Each wall is flat, endless, passes through zero and stands at right angles to its row. A trip goes straight from one point to another. List the walls that it crosses, first one first.

Walls:
(1): [58 11]
(2): [10 -3]
(3): [ 66 -23]
(4): [65 -1]
(5): [ 11 -28]
Trips:
[10 16] to [ 31 -50] => 5
[-34 -52] to [-9 33] => 5
[ 9 -6] to [-20 -17] => 1, 4, 2, 3
[ 73 -33] to [ 18 -34] => none
[ 13 -24] to [-34 -70] => 1, 4, 2, 3
[-23 -42] to [48 35] => 3, 2, 4, 1, 5

Walls:
(1): [ 43 -30  54 -12  13 -16]
(2): [-32 -43  18  70  27  17]
(3): [ -2 -36 -26  -7 -47  62]
(4): [-11   1   8 -61  30 -37]
(5): [ -7   0  79 -12 -28  71]
(6): [ -7 -20 -37  20  22  -7]
(7): [-12  -6 -15 -11  25 -34]
Trips:
[ 20  34  -3  -1 -36 -16] to [-30 -10  -6 -16 -28  20] => 3, 5
[ 24 -16 -52 -37  -9 -14] to [  3 -56 -12 -52  48  60] => 1, 5, 2
[-69  63  24  69  55   6] to [ 29  87 -33 -24 -28  35] => 7, 6, 2, 3
[-16  15 -38  -8  19 -30] to [ 22   1 -11 102 -10 -51] => 2, 4

Walls:
(1): [-78  32  67 -40 -23  27   8   0 -12  -5  40]
(2): [ 30  -7  12  54  35 -14 -38   4 -35  48 -30]
(3): [ 24  27  57 -17  39  17 -22 -23   4   5 -83]
(4): [  4  -7 -41 -17  86  15  60 -23  50 -41 -26]
(5): [ 61   6  11 -57  17  63 -32  -2  31 -23   8]
(6): [ 57 -73  32  -1  40  32  82 -45   6  65  38]
Trips:
[  9 -79  31 -30  16  45 -15  -5 -16  56  22] to [-20  -4 -26  21  14  76 -10   0  15 -18  41] => 3, 4, 2
[ 22  22   2  24 -25 -14 -11  -5 -19 -45 -10] to [-18  68 -75 -41 -10  50  17 -51 -55   4 -39] => 2, 5, 4, 1
[ 44 -33  -8 -47 -20  -6  -5   0 -29 -10 -10] to [ 10 -48 -71   5 -47  49   1  -4  61  35  -5] => 3, 4
[ 35 -32  -8 -16  -2  70  16 -12  47  -3  30] to [ 17  30  10  18 -48  -8  40  34   6 -25  55] => 1, 4, 5, 6
[ 31  12   2 -33 -27 -23 -25   8 -39  27 -22] to [  4 -12  29  14   6  23  26 -13   6 -87 -11] => 2, 1, 4
[-24 -52   3  17  14  -9  21 -28  40 -38  35] to [-11 -57   3  78  59  44 -25  70 -13 -26 -26] => 1, 2, 3, 6

Walls:
(1): [-11 -23  32 -20  -7 -29  18 -68  -6  39   4  33 -21 -51  28  22 -44 -54]
(2): [  4  -1 -39  40   5 -24  50   5  23 -13  17 -28  38   5   3  55  15 -22]
(3): [ 10  34 -18 -27  66 -67   2  29  17  47  -1  -4 -48  10  11  42  34 -66]
(4): [-27  37 -30 -19 -22  62  60 -21 -34  -5  45  14 -39 -64 -24  43 -18 -76]
Trips:
[-28 -40 -66   6  35  19  33  12  63  -4 -11 -11   5  28  31 -29  58  27] to [ 13  -2   0 -38  -8  12  40 -38  13  -2  65  82   8 -19  -4 -17  -7  19] => 3, 4, 1, 2
[ 27   2 -23  -1  -6   3 -64 -21  46   6  16 -16  -2 -11 -11  33  15  73] to [-10  72  25  38  30  43   1  23 -17 -33  21 -20  15   4  35 -30   7 -94] => 2, 3, 4
[-121    5    0   46    9   -7   29  -40   -8    7   10   -9    9  -37
   -9   30    6  -31] to [ -5 -50 -31   2   1  55   0  29  15  -2  15  32  50   0  44 -35 -30 -37] => 3
[ -9 -20   4 -20  21  10  62  -2  11  -9 -15 -16   2  21 -42 -12 -57 -24] to [-21  -2 -26  34   6  15 -18 -29  17  51  -3 -38 -20  -6 -12 -48  18 -45] => 3, 2
[ 17 -60 -20 -24  12 -69   8  15 -47  47 -25  24  27  47 -19  40  -2 -36] to [ 33   6   8  -1  25 -31 -12 -16  35   2  42 -14  19 -11   5  29  41 -24] => none
[-81  44  10 -21  34  43  20  13 -30  10  66 -15  -6  35   9 -19  19  44] to [ -9  14  -3 -22 -10  36  21   0  24 -18  13  23  -5  -7  13  -5  19  11] => none

Walls:
(1): [ 17  18 -10 -14  17  -6 -36  -6  87  23   2  20  20 -51  52  16  57 -40
   2 -21 -54  24  32   6  16  42  11  45   7  27 -14 -23]
(2): [  12 -108   52   28  107   -2  -35   19  -27   -6  -26   35    5  -27
   18    2   25   30   32   16  -70   40  -20   50    2    4   -6  -10
   24  -17  -24   94]
(3): [-57  15  -6  14 -10  20 -20 -39  97 -19 -29  -8 -12  40 -38 -12  -9  90
 -24  25  -5 -62  58   3  51  -6  51  33  -1  11 -21 -20]
(4): [-70  39   6 -24  -1  16 -30 -28 -36  -2  14  -7  51 -45  44  22  67 -22
 -96 -27  37  -1  22  15  -3  30  73   3  23  67   1 -26]
(5): [-38  41   5  10  -7  -1  62   7 -30  75 -10  20  10 -29  35 -14  25  -3
  86 -15  -3  29 -41  58  34 -25  -7 -15  26 -11  11  -5]
(6): [  0   7  22 -27  55  18   3  19  43 -90 -13 -35  60  -3  59  19  34  15
 -68  36  67 -24  47  -2  14  62 -84   5 -29 -30 -16 -39]
(7): [-29  11  -7 -18  40 -14 -17 -30 -14  -6 -27 -28  35 -12  46 -11 -34  30
  -8 108  27  26 -32  38  76  -7 -25 -25   9 -31   2   9]
(8): [-48  43 -12  -9 -32 -42 -30  43  13  64  12  15 -18 -18  -3 -57   0 -41
 -18  43  55 -40   7   1 -11   9 100 -14 -50   5  -4  -9]
Trips:
[ 65 -33 -46  25 -23  24  -3  46   8   2  49 -61 -25  61   1   1 -21 -19
   1 -17  19 -59 -22 -37 -24 -54 -59  23 -17  36  35  14] to [ 12 -17   8   6  31 -62  28  -2  32   0  18 -19  25 -50 -59 -38 -31  71
  11 -34   5  34  -4  30 -20  31  -2  -5 -43  62 -13  40] => 2, 3
[-33 -35  34  -5 -24 -73  -3  49 -34 -44  -3 -29  25  21  -4 -42 -17   2
 -50 -17   5 -45  47 -34 -45   3  53  12  -1  32  -7  32] to [ -2 -14  66  31 -28  -9  49  12  22   9  13 -45 -14  -9 -16   3 -56  41
  28  24  -3  12  16  61  54  31 -41   3 -17  -2 -43  18] => 2, 4, 7, 8, 5
[ -1 -54  13  -8   6 -34 -31   6  55 -56 -43 -25 -21   0  16 -46 -55 -47
  -4  22   1  -8  13  57  -5  51 -32  35  12  24  11  25] to [ -2  -3  25  28  18  27 -63 -45  -8 -46 -40  65 -41  44  -6  21  88  -5
  21 -80  13 -29 -19 -60  21  -5  11  92  50  52  -4  55] => 7, 4, 6
[-13 -31  57 -56  12 -12 -18   8  -1 -21  17   3  51 -69 -33 -14  -3 -22
  65 -53 -21  77 -93 -78 -74   4 -60  15 -36 -18  10  36] to [ 40  31 -11 -49  93  -3  18 -60  60 -36 -20  -4 -53 -27  31  20  78 -13
 -21  32  -7 -12 -33   2  30 -37 -21   9 -19  46  26 -29] => 6, 7, 5, 4, 3
[-30  26  -1  -8  17   2 -30  74 -39 -38 -11  -5  47  28  24   2 -33 -76
  -6 -32  19   7  10 -24 -81 -21 -28   8  -5  -9 -65 -17] to [  3 -13  16 -29 -28 -24  41 -42  22  34   5 -80 -39 -14 -12 -80 -53 -16
  28  -3 -12 -33 -29  33 -17  15 -25  -6  36  14   2  34] => 4, 6, 5, 7

Walls:
(1): [-37   4  -6  31  -6  41 -54 -24   7 -31 -10 -52  52  -8 -69  30 -22  16
  22   5  41  66 -26 -50  11  25  11 -42 -27 -41  31 -34 -28  51  -9 -13
  46  23  46 -80   6  55   8 -27  13  10  -4  17]
(2): [ -7  37 -28 -43   0 -85 -13  57 -36   8 -26 -26 -24 -34 -54 -28   3  47
  16  34  14 -42  10 -71   6  50  14  -9 -23  -7 -17   0 -29 -30 -16  -1
 -37  -9 -17  21  -4  -5  11  24  30  59  46 -37]
(3): [-28 -29  26  49 -31  38   3 -11 -56 -28   4 -11  36 -28  33  45  32  44
  16   8  32 -29 -53 -15 -92 -51  10  34  -1 -35  -8  23   2   8  10  33
 100  42  40  18  15   1  39  38   7  29 -19 -45]
(4): [ 15  21  32 -26 -18  75  -8  48   4  45 -30  14   8 -32 -88  12  32 -49
 -21  13  -4 -80  66  13 -32   3  -9  15 -15 -13 -34  17  83   4  32  12
 -61  12  23  49  76 -23 -19  45 -10  53  14 -19]
(5): [-20  14  22  12 -50 -51  53  30  13 -22  11 -38 -75  -5  30 -24  46  80
  31  39 -43   4 -14 -14  -7  32  50   2 -58   5  17 -18 -28  42 -55  11
  35 -52 -19  28   1 -15  25 -33  40 -50  50 -40]
Trips:
[ 41   0  27  -2 -41  21 -59 -41 -30  11  35  53 -23 -32  12  12  21  26
  29  -2 -25   8   3  -5 -15  55 -43  19   5 -23 -32 -12 -13 -55 -16   8
  33  36  44  74 -26 -32 -48   7  31  14   2   9] to [ 18 -44 -21  31  29   5  37 -13  25  -2   0  -8  13 -37  -2 -93  -3 -16
 -28  21  98  23  42 -16  18   6  33 -41 -26  42 -20 -35  31  37  15  24
  30  -8 -22  -4   2  37  15   4  31 -69 -37  93] => 2, 4, 1, 3
[ 13  -9  25   4  22  42 -18  40  26  16 -93 -30  -2 -37  19 -21  32 -35
 -51 -15 -16  28  14  20  -6   5  -8  20 -34   0  33  52  46  -2 -27 -10
 -16 -26 -11 -27 -47 -40  71  -8  52 -32  43  22] to [-49   8 -18  15 -31 -32 -40 -14  23 -45 -46  12  24 -37  -6 -36 -74 -18
 -22 -21  -5 -51  -4  11 -61   9 -13   9 -22 -18   8 -14 -37 -45  -6  -2
  -2  -5  19  33   0  21   9 -89  -3  37 -32   6] => 2, 1, 5, 3, 4
[ 59   8  -4  28  28  55 -29   4  -6 -16 -31 -33  28  47 -16 -18  19 -25
 -23  24  -2  -1   6  40  38 -22  44  65   2   2  -2  -2 -13  24  -2 -13
 -23 -19  28 -20  15 -10 -18  49  33 -43  28  43] to [-34   2  29  -4 -22  38  24  60 -13   2  15 -21  43  20  64 -33  -1  -2
  12  -6  38  20   6  -8  -9  -2  29 -35 -26  -1  17 -48 -27 -39 -15 -53
  16  50  17  22 -57 -15  32 -53  -3  32 -28  47] => 4, 3, 5
[  20  -21   26   42  -42   58  -20    0    1   24   28   23  -50   -1
  -30   20  -28  -10  -25  -56  -18   40  -21   25   15  -58   42   40
    6   21   40  -33   38   14 -121    3   32   -8  -13   35   62   16
  -43   -6    5   27    6   -4] to [-56  60   3  18 -33   7 -23 -15 -34  17 -27  15 -67 -25   4 -12  -6  52
 -26  22  40 -52 -31 -28 -57  29 -26  -7  70 -35 -34   4 -50  18 -32  -3
 -32  37  46  34  -6 -23  31  61 -11  35  48   7] => 1, 2
[  0  46  57 -10  81  29  -1 -35 -48  23  48  18  40  23 -68 -28  24  18
 -11  39  -5  -4 -29  47  17  -3  10  -2   1 -61 -39  41  61 -19  -3  11
 -33   0 -30 -52 -47  68  43 -35  58 -27  -4   4] to [-42  -8  10 -26  31   3 -14  26  45  21  -2 -13   3 -37  62 -32  16  -7
 -78  17 -25 -10 -14  -6  33 -21  -3  31 -10  13  17  39  54 -75 -17  14
 -24  29  -5 -32   9  15 -32  19 -39 -42 -26  29] => 1

Walls:
(1): [-30  17  50 -40  10  61  15   4  -2 -36  -5  48  55   9  -1 -13  24 -26
   4 -28  15  24 -26 -20 -10  13 -15  45  22 -11  -1  -5  14 -60  52  -2
  57  23  25   0  20  16  -1  -9 -28   5  -8  -3]
(2): [-63  -9  -7 -25 -42 -25  21  59  16   0  44 -13  68  11  -5  24  -1 -39
  12   9 -18  19  18  28 -31  38  11  18  32 -27  34  46 -18  13 -61 -23
 -33 -10  48   0   0  -5  13  49  22  25 -15 -19]
(3): [  22   -5   18    3   43  -11   -4  -10  -45   32    2   21   -4    0
   70  -21  -22  -14   -7  -13  -32  -35  -42  -29    6  -27  -46  -29
   14   -7   34   20 -121  -28    0   54    4   77  -15  -37   21   43
    7   36   18   20  -28   46]
(4): [ -1  21  19  76 -30  25  -8 -48  -6   0  39 -11   2  22 -35   3   9  -4
  21 -77 -33  43  -1  -5 -41  -5  34  12  47 -19  -9 -23 -23  26  16   3
 -55  62  38  -2 -36  74 -12 -38 -16  47  11  43]
(5): [-13  57  49  35 -26 -20   0  80 -11 -42  44 -14 -10  12  15  -1  40 -18
 -59  26  -3   5   4 -38 -18  -2 -37 -30 -43   2 -19  24 -31 -11  29  -9
 -11  41  -1  20  15  55 -36 -60 -47   4  31  -8]
(6): [ 57  46  -5   3  -4  74   6  -2  -2   2  -6 -12   9  63  24  25   4  -6
   7  -3 -21   4 -40  10  41 -68 -13  13 -31  69  24  31  -4  -8  20 -23
  26 -44  14  66  33  35  13   8 -42  19 -40  -5]
(7): [  3 -28   4  17  14   8   9  18 -14 -13  -9   9  12  35 -11 -25  13 -53
  40  52  29  42  13  20  10  34 -10  27  27  29  -8 -50  18  37   6  14
  -4  21 -25  14 -14 -22  16  26   7 -68  21  62]
(8): [-29 -18 -53 -14  30 -81  63  51 -38 -10  28  38   9  44  23 -33 -33  22
 -14  31  -1  19 -27  39  60 -22 -16 -20  -7  25   5  46  -5  60  -2  19
  -8 -19 -27  22 -33  -9  10  35  10  23  24  13]
(9): [-24  -7  23 -56  45   9 -31 -31  27 -23 -10   2  49 -64   5  -8 -11  77
  58  10  35   6 -17 -39  -1 -16   4  29   3 -74  13  -7  31 -23  -9  17
 -22 -55  26 -52   9  21 -24  60 -25   9  -6 -36]
(10): [ 31 -46  89  16 -36 -47 -17 -71 -33  39 -32   2  31 -12  14  14  17  14
 -22 -22  17  18 -13  47   6  11  -8   7 -25 -21 -28 -37 -21  -2  -3  28
   7  36  29   5  36  16   1  36  -1 -11  -1   6]
Trips:
[ 46   2 -43 -62 -19 -32 -21  24  40  -8 -19  25 -27  -9  33 -14 -13  30
  33 -24   5  -5  62  -2  22  17  20  19  -6  28 -45   2 -10  14 -24 -22
 -36  39 -48  -7  19  30 -34  -1  68  -1 -28 -12] to [ -1  34   2  -8   5  53 -23 -16  -4 -28   0  38 -15 -65  -9  13  25  21
 -48  -5  21 -54 -13  -2 -12  14  11   4 -30  -3  10   6  -6  11 -45  26
 -28  50  41   2 -43  -2 -21  -6 -20   0  -1  26] => 9, 8, 4, 5, 10, 1
[ 17 -34  -7 -17 -42 -46  25  21 -11  28  -6  22  16 -47 -28   6  -7 -35
  34 -47   0 -40  -4 -14  27  77   7 -36   2 -62  11  25  18  -5 -22  27
 -30 -22 -31 -22  -4  30 -40   1 -61  33  62   8] to [ -4  -3 -34  15 -43  61  -3  24 -26  -4  36  -7 -40   5  37 -16  -4 -20
  -7  -1  -1 -46 -14  -9 -16  -4  13  16  12  -4 -39 -10  17  21   7 -26
 -25 -41 -13  33  15  -7   1  13  65  33  33  19] => 10, 9, 5, 6, 7

Walls:
(1): [  6   6   1 -11  -4  11 -50 -15   1 -63 -10   3  12  23  33  12   1 -82
  35 -18  28  21   2  -7 -13   2 -93  48 -20  -9   7  47  -1 -63  22  -2
 -25  28 -74 -72 -25  30 -52 -50 -27  46 -17  55]
(2): [-25  15  45  26 -34 -23  16  30 -32 -33  40  -9  31  27  33  10  93 -40
   6  -6  -9  71  -9 -27  42 -25  24  -3 -33   2  87  21 -16 -83 -21  19
 -11  12  30  30 -28   1 -81 -44 -10   1  -2 -42]
(3): [ -8 -36 -26 -78  35  23 -16  35   6 -28  11 -25 -20  -2 -14  -5  43 -26
   0  25 -24  55 -29 -48   2  39  18  62  -4 -39  -1 -35  58 -24  20  35
  46  44 -22 -40 -78  32  45  50  30 -10 -12 -69]
(4): [ -2   5 -55 -23  44  29  46  61 -23 -21  -7 -34   4 -44  -1 -32  10 -55
  16 -21 -73 -31  19 -32   2 -93 -32 -25 -48  20  43 -15  65  34 -27  -3
  20 -14  -6 -22  15  12 -47  46  17 -38 -56 -16]
(5): [-24 -36  35 -15   9  31 -27 -46  26   4 -57  -4  -3 -22  -5 -21 -23 -35
  11 -28 -32  22  -9 -26 -18  -4  20   1   5  86   6  12   5 -19 -97   8
 -17  32 -35 -46   0 -34  26  53 -13  17 -53   7]
(6): [ 12 -16   9  -4  -3  27   4 -44  31   1  21   5  -2   0  16 -32  59 -50
 -76  -4 -17  26  -7  31  -9  24  13 -27  66  -6  24  21 -29 -13 -10  45
 -14   9 -13   1  -1 -26  29   2 -13 -26  57  29]
(7): [-67 -18  24   6  19 -53 -10  22 -10  86  27 -46 -38 -37  69  -6  59  22
 -15   0  -8 -70  33 -29  -4 -24  33  15  12   9  -5  65 -54 -16  13 -17
  -6   3  25 -21  51  18   5 -30  12  17  46  -3]
Trips:
[-61   0  84  -2  56   7 -11 -23  -8  26 -85 -37   4   1  -5 -22  26  27
   4  -5 -38 -29 -19 -35  27 -24  47 -11  18  33  22  22  10  14 -38  20
 -13 -22   5   0 -19  -4 -25 -32 -28 -22  44  -1] to [ 14  13 -27  -3  23 -18  13   9 -33 -15  48   0 -39 -35  14  72  23  16
 -12  13 -36  14  -4  22  16 -37  19  45   7 100 -45 -19  45  10  -6   4
  41  63  37 -37   3  41 -41 -25 -10 -59 -61 -45] => 6, 3
[  4 -16 -17   0  72 -39 -36 -21  40  18 -63  24 -10 -58 -23   0  -6  32
 -34 -37 -13 -54  62   4  27  25 -48   6 -46   3  -2 -27  44  35   0 -27
 -17  17  -7  -2  58  25 -11 -21 -81 -36  17   4] to [  1 -11 -73  19  50  -2 -26   4 -21   9  35  -2 -19  55  38  -2  17  52
 -16  10  30 -41   2   8  35 -51 -22  29 -24 -43  38  -9 -50  -9   2 -40
 -58 -60 -20  36 -43 -13 -28  -2  -3  68  14  15] => 5, 1, 4, 2
